Rows are points. To make a cloud, some directions were put in groups of two or more. Within a group, all points are equally far from the middle, so they leave a hole (a ring in 2 directions, a hollow ball in 3). The other directions are filled evenly. Then the cloud was stretched, turned, moved and blurred a little. How many holes are there, and how many directions does each take, smallest first?
In the rows, zero is written as 128.

Cloud:
[[125 174]
 [169 183]
 [ 78 134]
 [202 168]
 [184 181]
 [136 179]
 [ 85  83]
 [ 95  78]
 [120 172]
 [126 175]
 [196 176]
 [102 160]
 [165 184]]
Holes: 1 (2)

Cloud:
[[139  73 149]
 [112 105  36]
 [105  90  42]
 [139  87  50]
 [161  74 120]
 [148  88  55]
 [ 87 165  49]
 [129  70  63]
 [ 94 141 176]
 [145 192 123]
 [156  99 159]
 [150  70  80]
 [111 111 178]
 [112 156 175]
 [ 82  85 160]
 [ 62  84 142]
 [178 156 131]
 [ 42 125  78]
 [152 103 164]]
Holes: 1 (3)

Cloud, 31 rows:
[[ 93 150 191 113]
 [190  70 119  99]
 [127  41 148 137]
 [109  72 140 220]
 [143 150 180  63]
 [216  61 109 129]
 [111  70 186  71]
 [150  50  97  91]
 [ 70 168 159  81]
 [130 144 189  98]
 [ 99  96 112  99]
 [143  89  71 102]
 [167 189 160 123]
 [184 126 155 137]
 [126  15 175 121]
 [ 74 135 221 164]
 [100 131 145 180]
 [125 164 101  92]
 [161 205 101 114]
 [130 110 218 188]
 [116  88 170 208]
 [155 163  91 161]
 [139  83 131 109]
 [150 166  72 164]
 [146 157  87  92]
 [141  82 149 220]
 [103  94  67  69]
 [128  62 202  82]
 [112 171 122  29]
 [151  86 122 117]
 [114  93  91 114]]
Holes: 0

Cloud:
[[116  74  98 116  70 174]
 [ 77 171 104  47 160  97]
 [141 172 178  60 134 145]
 [142 143 113 153  73 200]
 [143  79 126  63 143 198]
 [162  80  86  31 123 102]
 [ 60 153  98 160 155 208]
 [111  61 119  28 107 141]
 [ 44  96 186 111 111 223]
 [147 147  81  96  56 153]
 [ 77  57  91  61 111 103]
 [116 165 143 148 111 233]
 [166 100 152  51 123 171]
 [140 184  57 151  95 180]
 [ 91 112 123 150  92  88]
 [136 141  97  78  91  38]
 [139  93 103 160 146  91]
 [104 110  45 133  74 157]
 [ 58 160  84 122  58 158]
 [165 165 189  75 109 125]
 [166 199  66 141 153 111]
 [116 109 122  66  74  64]
 [183 185 117 105  84 126]
 [176 136 116 109  74 172]
 [201 118 168 104 117  88]
 [ 19 152 147 133 151 166]
 [122 203 110 126 163  76]
 [161 126 177  44 129 144]
 [188 150  33 124 121 115]
 [ 82  75 159  47 161  82]
 [ 59 147 141 156  72 137]
 [ 93 202 160 153 142 109]
 [ 81 172 185  55 107 130]
 [148  99 111  61  67 145]
 [137 162 137 142 105  57]
 [ 83 152 146  37 166 108]
 [182  89 138  46 124 136]
 [ 56 128  78 133 133  89]
 [ 71 149 110 110  65  90]
 [ 70 104 186 147  77 186]
 [141 110 105  83 136  26]
 [122 194 151  60 128 143]
 [180  88 128  84 183 147]
 [155 161  14  89 110 111]
 [133 162 201 168 128 179]
 [175 132 113  78  70 141]
 [ 88 155  88 138  57 193]
 [ 98 171 208  74 118 113]
 [132 162 149 189  99 184]
 [ 39 169 116 167  97 175]
 [203 165 117 120  98  92]
 [135  70 194 145 132 183]
 [161  83 118  22 139 103]
 [156 192 102 183 123 142]
 [ 60 159 141 115 180 102]
 [119 201  92  96 111 188]]
Holes: 2 (3, 3)
